Each row of a before or after table is a point. One or more steps were done to the points. Then noise was added and the rows were shuffled. The steps act on columns, c1 being the first. What was done? A step turns or swaps two columns, mirrors them in a line or flattens them onto one, adds a multiple of one to another, or multiplies or shifts one. Angles are multiples of 10 degrees, from the lower column toward the higher: turns from -170 to 170, lines from 10 to 170 but not 90. Use the fewest steps. Two steps may share a column if one is a turn and the other turns, adds or multiplies; they go together, in the order done. Otherwise the lowest column goes first.
(in the rows, 128 means zero)

Before (11 x 2):
[[ 70 154]
 [157 159]
 [148  65]
 [147  84]
 [119 139]
 [134 160]
 [160 151]
 [103 154]
 [ 60 144]
 [120 214]
 [ 80  66]]
After (11 x 2):
[[134 132]
 [133 125]
 [117 127]
 [108 130]
 [122 125]
 [142 125]
 [112 125]
 [ 98 131]
 [140 130]
 [123 129]
 [135 126]]
Steps: multiply c1 by 0.4; multiply c2 by 0

Before:
[[ 91 132  82 172 103 142 114 194]
 [162 112 142 119 184  91 148 152]
 [ 80  97 160 122 140 102 142 114]
 [144 179 135 135 155 160 153 119]
 [ 90 135 146 108 128 149 132 161]
 [139 129 123  92 172 132 160 116]
 [141 100  89 100 137 163 123 138]
 [138 121  73  92 143 107 126 123]
 [149 110 155 145 101 136 107 127]
 [ 86 163 136 104 156 127 134 136]
 [105 164 154 155 139 126 167 181]
 [149 176  93 169 166  81  95 149]
 [ 99 134 152 163 127 151 171 136]
 [133 177  79 122 104 160 132 142]]
After:
[[174  79 160 124 133 102 137 113]
 [153 138 152 165 137 151 113  88]
 [166 141 143 109 139 148  95 132]
 [115 102 143 120  65  94 100 113]
 [131 129 121  92  85 136 130  92]
 [150 188 155 154 124 127  70  99]
 [ 99  97 156 145 144 138 132 147]
 [118  82  88 101 114 161 121 139]
 [116 206  76 120 148 159 114 123]
 [123 118  73  91 111 106 133 130]
 [122 204  92 170  89  82 114 165]
 [175 183 134 106 116 127 117 123]
 [123 211 135 138 100 159 132 103]
 [154 135  84 172 164 142  66 155]]
Steps: turn c1 and c5 by -160 degrees; multiply c2 by 1.6; mirror c7 and c8 in the line at 130 degrees

Before, 14 rows:
[[118 126 112 209 123 139 141 121 127  63  85  99 173 163]
 [113 134 108  88 130  89 123  79 164 127  84 148 115 143]
 [131 135 138 170  89 106 156 114 122 118  94 164 110 158]
 [129 132  77 140 144 153 118  98  76  87 150 117 112 118]
 [126 110 165 166 166 101 142  72 135 156 151 141  90 120]
 [118 156 135 195 159 109  62 101 118 124 139  96 142 141]
 [141 141  92 126 150 127 136 151  71 136  89  93 163 100]
 [120 167 107 145 104  75 151 122 138 116 149 112 179 153]
 [179 132 148 101 126 149 122 150 102 108  75  87 123 177]
 [101 122 108 119  62 132 148  71 140 145 106 114 149 165]
 [107 174 153 142 111 123  84 131 199 103 151 118 119 114]
 [140 137 134 100 131 141 123 113  98 108 103 149 167 155]
 [ 65 175 156 125 147  92 140 112 141 100 123 143  86 117]
 [122 116 117  99 142  74  91 194  90 119 110  81 185 119]]
After, 14 rows:
[[179 133 148 150 124 149 101 151 175 108 171  88 126  97]
 [131 136 139 155  87 107  84 115 158 118  97 166 109 120]
 [119 158 135 192 160 109 185 102 140 124  85  96 140 122]
 [110 136 110 143 132  87 104  80 142 127 180 149 114 162]
 [117 125 112 186 124 140  87 122 165  61  72 101 173 129]
 [ 64 174 153 126 145  90 114 109 117 100 132 142  83 140]
 [120 165 108 109 103  73 128 120 153 117  96 111 179 141]
 [128 134  73 122 143 152 152  96 121  89 113 116 111  76]
 [141 134 136 132 131 146 115 113 155 107 165 150 165  96]
 [110 179 152 144 113 125 179 130 113 101 125 116 121 201]
 [144 138  90 147 151 131  95 148  97 136 143  92 158  75]
 [101 122 108 125  63 134  98  69 167 146 141 113 148 142]
 [127 117 117 149 142  78 143 192 121 117 170  82 185  89]
 [125 106 166 122 168 100 132  72 120 157  84 140  92 135]]
Steps: turn c7 and c11 by -140 degrees; turn c4 and c11 by -60 degrees; swap c9 and c14

Before, 10 rows:
[[163 128 155 104  89 100 132 150 127 168  94 116 172 138 134 142  96 136
  158 124  91 108  79 158  73 128 146 183 154 156 151 141]
 [190 160 121 102 123  72  92 149 110 171  99 114 129 175 142 128 109 133
  127 109 111 119 103 143  69 179 121 146 162 174 155 137]
 [163 100 129 124 154 125 141 149  86 108 187 155  96 141 119  70 161  90
  127 139 166 165 132  70 121 175 103 167  82 118 104 118]
 [183 117 129  97 127 127 114 139 105 131 122  99  78 145 150 136 142  87
   97 153 138 116 146 127 107 160 120 172  96 160 153 129]
 [180 134 166 138 121 146 110 105  91  80 141 174 151 101 134  95 155 119
  201  65 163 131 110 122  94  98 132 109 130  96  86 120]
 [123  90 123 112 173 143 102  91  59 105 148 182 119 142 119  96 169 114
  156 140 150 162 150  68 143 134 117 135  85  95 129  88]
 [134  84 119 102 157 142 129  98  89  94 128 165  90 140 135  81 158  77
  166 131 176 168 124  89 134 165  95 131 105 107 114 146]
 [122  84 175 129 148  64 158 133  88 149 138 159 122 102 152 142 149 124
  179  80 100  91  81 100  66 115 157 168 153  92 182 119]
 [160 171 128  91  96  75 131 148 105 159 115 115 133 145 147 136 129 102
  147 149 113 110 122 131  75 143 130 130 116 181 133 155]
 [130 102 142 120 133 134 116 153  91 147 110 146  90 152 130 111 168  91
  139 154 160 152 134 118  79 180 117 145  82 138 143 100]]
After (10 x 32):
[[178 133 123 139 144 143 109 105  91 175 141 171 151 138 131  95 155 117
   83  68 173 129 139 121 195  99 134 111 131  96  84 139]
 [165 100 118 129 133 127 145 149  89 145 187 155  95 167 140  71 162  91
  120 139 141 165 101  69 127 175 101 166  83 115 104 129]
 [182 119 135  97 110 123 116 140 104 129 122  98  81 147 108 137 142  85
  115 150 122 117 121 127  95 160 121 170  97 160 153 126]
 [133  82  98 100 141 141 127  95  90 164 129 166  89 173 130  81 161  77
  128 131 149 169 110  90 167 165  92 134 107 108 113  99]
 [191 157 169 101 149  72  92 152 111  88  96 113 127 146 106 125 110 133
   70 109  80 121 145 144 115 177 122 145 163 177 157 122]
 [131 104 140 122 126 134 118 153  88 109 111 146  94 168 121 110 168  90
   79 154 131 153 115 115 131 182 118 146  80 138 141 153]
 [122  89 121 115 129 145 101  89  57 151 150 183 117 153 140  97 171 113
  138 140 133 162  69  68 160 134 117 135  84  96 129 155]
 [122  85 173 128 180  63 159 131  88 115 137 157 123  88 102 140 148 125
   60  80 130  92 122 101 165 115 157 166 154  89 182 133]
 [162 125 187 104 161 105 131 150 126  90  97 116 174 107 116 142  98 137
   69 123  99 109 184 160 146 128 145 184 155 154 152 129]
 [160 170 151  91 121  76 132 148 104 100 115 118 134 131 105 135 126 103
   71 149 105 110 166 132 139 142 131 130 115 184 132 113]]
Steps: turn c14 and c21 by -50 degrees; add -1 times c21 to c3; turn c5 and c32 by -160 degrees; turn c5 and c23 by 110 degrees; turn c10 and c15 by -170 degrees; mirror c19 and c25 in the line at 50 degrees
